Each row is a point. Examples show where two turns around zero, p and q, send a point. Where does a point land after both, in the order given? Backwards means that the second turn is done in reverse. Each puzzle has new turns, and all numbers are rounded.

Turn p:
[ 10 -28  34] => [ 20  -3 -40]
[ -8 -19  45] => [  6 -20 -45]
[-14  10 -34] => [-23  14  27]
[ 12  -5 -41] => [-1 35 26]
[ 1 42 -4] => [ -1 -26  33]
Turn q:
[22 -8 -1] => [22 -5 -7]
[-30 -24  -8] => [-22 -29  15]
[ 31  43 -27] => [  6  30 -51]
[-24 -11  36] => [-6  4 44]
Where do these land?
p, then q: [42 29  6] => [50  4  9]
q, then p backwards: [ 13   9 -21] => [ -4 -19  18]
q, then p: [-41  -3 -16] => [-37  -2 -23]
p, then q: [-4 -5 52] => [  8 -46 -24]
p, then q: [-10 -31 -21] => [-28  23 -15]

Turn p:
[ 38  -5  14 -36] => [ 12  19 -13 -48]
[ 14 -20  39 -15] => [-25  13 -26 -30]
[-14 -19 -28 -37] => [15 47 14  9]
[11 19 23 10] => [-11 -25  -1 -19]
[-32  21 -14  29] => [ -7 -25  25  35]
[-16   4 -34  48] => [ 15 -29   1  51]
Turn q:
[  0   9  22 -20] => [-6  9  4 29]
[ -8  20 -35   8] => [  7   1 -36 -20]
[-21   6  42   6] => [  5 -26  11  38]
[ 63 -16 -41  25] => [ 29  38  18 -62]
[-28  -2   7  26] => [  6 -38  -4   1]
[ -6 -16   6 -45] => [-42  17   6  16]
Where do these land?
q, then p backwards: [ 18 -35 -25   1] => [  3  17  26 -35]
p, then q: [ 16  35 -37  16] => [ 10  17  51 -10]
p, then q backwards: [-28 -18  28 -34] => [ 18 -22 -17 -44]
p, then q: [  5 -13  33 -23] => [-22   4 -33  15]
p, then q: [-11  31   1  40] => [-13 -28  39 -16]

Turn p:
[ 10  12   7 -44 -12 -17] => [-29  -9  -4   1 -19  37]
[ 56  -8  -7 -18 -32  20] => [ -4  50  13 -26 -27  31]
[ 19  17  12 -43  21  22] => [-16  14  17  24  13  46]
[ -1  -1  -3  43 -47   9] => [ 22  12 -22 -51   1 -21]
[-26 -18  23   9  13  22] => [ 35 -19  14   6  20   1]
[ -4 -11 -23 -38  14 -38] => [-39 -23  16  21 -32  -2]
[-45   4 -25  49   1  -2] => [  6 -21  -9 -16  29 -58]
[ -9   4  16  41  42 -17] => [ 24  -4 -24  41  14 -33]
Turn q:
[ 46   8  -1 -14 -65 -50] => [-33 -35 -53 -52 -34 -10]
[-26  -6   9 -20  31   5] => [18 -4 21 24  4 28]
[40 -8 27 25  1  9] => [ 24   4  10 -33 -11 -35]
[ 10 -16 -16  11   2 -26] => [  6 -22 -22  -1  16 -13]
[-52  40  -8  -7  12  -1] => [ -5  36 -13  33   6  44]
[-23 -31  22  22   6  22] => [ 12   9  36 -15  35   4]
[  6  13 -33 -16  13  41] => [-21  13  20  42 -15 -20]
Where do these land?
q, then p: [ 22  30 -40  18  22  14] => [-17   4 -44  -6  -8 -41]
q, then p: [-18  12  20  27   7 -18] => [-24  30   9  13  12  10]
p, then q backwards: [ -1  -8  40  -9 -22   3] => [ -8   4  29 -14  10 -32]
p, then q: [-15   3  44 -27 -28 -53] => [-57 -23  29   0  32 -29]
p, then q backwards: [-14 -26  29 -32  12 -12] => [ -2 -12   7 -46  25 -10]
p, then q: [ -7  -7 -15  33 -14 -32] => [-17 -32 -35  -2   5   8]
q, then p: [ -4  10 -53   0   7  52] => [ 16 -29 -53   7  20 -36]
q, then p backwards: [ 36 -14 -26  -9  16  46] => [ -9 -34 -40   7  38 -17]
